Rows are points. Examples show where two turns around zero, p and q, send a point. Write where each new point lands after one turn and then the other. Backwards means that the second turn is done in reverse. Each puzzle has new turns, and all numbers are rounded.

Turn p:
[-34 -12   8] -> [-17  -6  32]
[-37 -27  34] -> [ 1 -7 57]
[-13  11  -5] -> [-16   7   1]
[34 22 -2] -> [ 17  18 -32]
[ 51   6 -35] -> [ 15 -12 -59]
Turn q:
[-28  -5  18] -> [-15  -4  30]
[ 36 -16 -38] -> [ 14 -19 -49]
[-42  24  -6] -> [-41  23  13]
[33 -3 26] -> [42  0  7]
Where do these land?
p, then q: [ 13 -30   0] -> [ 20 -26  -5]
p, then q: [-15  -9  21] -> [16  5 21]
q, then p: [-21  -4  -5] -> [-10  -1  20]
p, then q: [-10 -32 -13] -> [  3 -33  14]
q, then p: [32 76 -3] -> [-23  54 -58]

Turn p:
[-29  44 -42 -28  36 -17] -> [-17  23 -33  -2  59 -40]
[  3 -26  13   1  20  -6] -> [ -6 -27  22   2   3  -3]
[  7   4 -23 -52  26  12] -> [ 24 -14 -17 -24  49 -10]
[  9   1  44  17 -23   4] -> [ 15  14  32  10 -35  11]
[-24   1 -17  -8 -17 -13] -> [-13   7 -20 -17 -10 -20]
[ 21   8  -4  36 -32 -23] -> [ -1   7 -19  36 -40   5]
[ 13 -31  30  35  -9  44] -> [ -3  -9  35  -4 -25  57]
Turn q:
[ -7  24  -4 -20 -48  15] -> [ 10  12 -34 -20 -35  23]
[  5 -24  40  13  19 -15] -> [ -5 -15  47  17  -8 -11]
[ 15 -13  -3 -24  -4 -11] -> [ 12 -11  -3 -14  -8 -24]
[-34 -28   5  -7  37  16] -> [-39 -40   7   5  20   2]
[-12  27   0  11  71  24] -> [-34   3  28 -17  62  23]
[ 36   7 -14  24 -44   9] -> [ 53  21 -18  16 -11  13]
[ -4   7 -24   4 -30 -38] -> [  2  31 -27  13 -19 -27]
Where do these land?
q, then p backwards: [-27  21  10  44  26  14] -> [-3 18  2 42 34 28]
q, then p: [ -4  25 -11  17 -56 -22] -> [  9  41 -46  19 -14  14]
p, then q backwards: [ 22   5 -52  20 -13  21] -> [-31  10 -31   8 -26  38]
p, then q: [  8 -11 -10 -10   3 -32] -> [  3  -1  -4  23  -1 -29]
q, then p backwards: [-18  10  28 -38  17  19] -> [-29 -44  -1   3  -1  23]
p, then q: [ 13 -19  -8 -49   4  28] -> [ 22 -36   7 -33  18 -24]
p, then q: [20 28  8 -6  3 17] -> [ 18  13  16 -11  22  15]
q, then p: [  9 -76  10  10   6 -31] -> [-26 -39  20  36 -54 -15]
p, then q: [-23  16  26  12  11 -15] -> [-21  25  22   3 -19   5]

Turn p:
[ 25   0  28 -57   8  -5   5 -30 -34   2 -43] -> [ -5  -2  -2 -33  35 -14 -14   6 -58 -34 -37]
[  1  34  32 -34  18  25  37  -6 -17   8 -42] -> [-17  30  21 -12  44   8   6  12 -26 -10 -55]
[-45 -39   4  32   0 -27 -26 -40   3   9 -28] -> [-19 -51 -11  21   9 -10 -56 -37  16   6  -2]
[ -4   9  33  24  55 -40  35 -19   5  41   6] -> [ 16  19   7  -1  71  23 -10 -55  11   7  14]
[  7  45 -25  -2 -22  22  26 -38  18  32  16] -> [ 13  41 -40 -17 -15  36   0  -5  24   5 -39]
[ 43 -32  42   0  28  23 -37  20 -38 -40  10] -> [ 26 -15  54  11  -4  -1 -15  35 -58 -23  40]
[ 15  -4 -24  15 -34 -15 -48  45  12  -2  12] -> [ 24 -17   2 -10 -41 -43   9  22  31  12  30]
[ 12 -36 -42  38 -29 -25  23  15 -24 -26  47] -> [ 29 -14 -39  53 -37  -9  38 -18 -12  13  39]
[ 10  37 -49 -19  20 -47  26 -41  18 -20  -5] -> [-20  27 -77  -5  35   1   8   2  17 -34  11]
[-36 -35  -8  16   5  32 -53  40 -12  23  19] -> [ -3 -41  35  -6 -31   3 -16  17   4  64  26]
[  9  42  11  17  -2  18  21  40  17 -25 -16] -> [ -1  36  31  24   7 -10  29  30  28 -10 -13]
[ -9 -33 -41  25 -31  23  35  16  53  18   1] -> [  1 -37 -11  14 -32  30  49 -15  53   9 -21]
[-29  12  41 -54 -15  14 -44  -2  -1 -20  23] -> [-45  24  32 -39 -40 -15 -30   3 -29  -5   9]
Turn q:
[-27  26 -40  68  22 -31  11  47  25  28 -16] -> [-39  40 -54  65  -9 -11  29  11   1  26  31]
[-39 -22  21 -26   2 -21 -15 -60   4  17  -6] -> [-25   0  53 -13   1 -49 -24 -25  -7   5 -23]
[  2  -1 -28  46  35  29   9  66  -8  37   7] -> [ -8  -1 -59  51  44  29  15  16 -20  26  22]
[  6 -13  24 -21  52  29 -39 -52  19 -29 -20] -> [ 44  -6  12  -3  27 -39 -20 -42  32  -8 -54]
[ 13  -1 -14 -31 -22  26 -12  -9  18  14  22] -> [ -3  -4  -4 -53  16   9  -1   1   5  20  -8]
[ 55   1  34 -49 -21  18  21   2 -11  10 -27] -> [ 24  -5  46 -29  23  38  27  34   9 -25 -25]
[-64  15 -36  64 -21 -10  -7  72 -13  -4 -24] -> [-39  39 -59  65 -41  25 -34  28 -22  19  18]
[ 13   2  15 -41  10  23  53  17  -9 -20  19] -> [ -6 -27   1 -19  21  43  14 -13   1 -53   1]
[ 23  46  34 -15 -29   6  13   4   4  -4  27] -> [  6   2  24 -30   1  35   2   7  39 -12  38]
[ -4 -53  31   3 -16 -38 -28 -35  15 -25  12] -> [  3 -47  27  -9 -38 -56 -22   8  10   2 -14]
[  2 -16  15 -30  26 -31 -49 -55 -35 -15   9] -> [ 43  -3  37 -20   4 -64 -33 -18 -22 -18  -2]
[ -4   8 -57  17   4 -18   9  39   9  -9 -13] -> [-13  27 -57  12 -21   1  24  12 -19  -4   4]
[ 26   8  -1  13 -41  19  34 -38 -17  -1   9] -> [ 14 -13  34 -20 -27  40  25 -21  -7  22   9]
Where do these land?
p, then q: [ 16  38 -33  20   7 -13  42  24  42  40  36] -> [-22  13 -12 -31  25  24  69 -34  39   7   2]
p, then q: [  1 -16  30  42 -36  41  16 -18  48  24 -32] -> [ 16 -11  23  16 -24   5   8  11  53  23 -71]
p, then q backwards: [-20   2  10 -33  12 -44  18  37  16 -38  38] -> [-13  37 -22   1  14 -52  40 -14  12  32  25]
q, then p: [-31  37   1  -7  30 -29 -23  34   0  23  -5] -> [-13  42  -9  11  12 -12 -12  15  31  21  47]
p, then q: [-16 -19  40  58  -6  45 -20  -5   0  13 -16] -> [ 26 -22  28  28   7  -6 -20  34  39  45 -24]
q, then p backwards: [  9  28 -16 -18  24 -38  43 -60 -28  10  42] -> [ 15 -35  53 -33   6 -53  16  33  11  -5  43]
q, then p: [  0   6 -41 -43 -46 -10  27  31 -17 -15   0] -> [-37  20  -3   2 -33 -15  27  40 -40  19 -24]
q, then p: [  5 -21  30 -27  47  29 -48  11  24 -37 -49] -> [  6 -39   2   4  46 -27  -8  49  45 -54   9]
q, then p: [-17 -45  -9  10  47 -22 -17  13  -1  49  -1] -> [  7 -18 -13  25  55 -21  -7 -20  -1  40  37]
q, then p: [ 36  -6  -7 -32 -20  47  20   8 -27   4   3] -> [ -2 -10  24 -12   7  32  17  38 -45  -4 -22]
q, then p: [-23  17 -38 -20   2   2 -17  10  23   9  37] -> [-33  10 -43 -34   1   4  -4   8  -1  23  16]
q, then p backwards: [ 29   5 -17  31 -42  30 -42  10 -25 -45 -29] -> [ 34  15 -24  33 -33  50 -19 -24 -23  32  31]
p, then q backwards: [ 41  -6  39  -2 -38  -2 -32 -50 -23 -30 -11] -> [-25 -20   2 -28  11 -26 -24   2 -54 -59 -14]
p, then q backwards: [-30 -18  12  20  20 -36  33 -43 -32  -8 -12] -> [-47 -12  -9  16  57  32   9   5 -20  10  10]
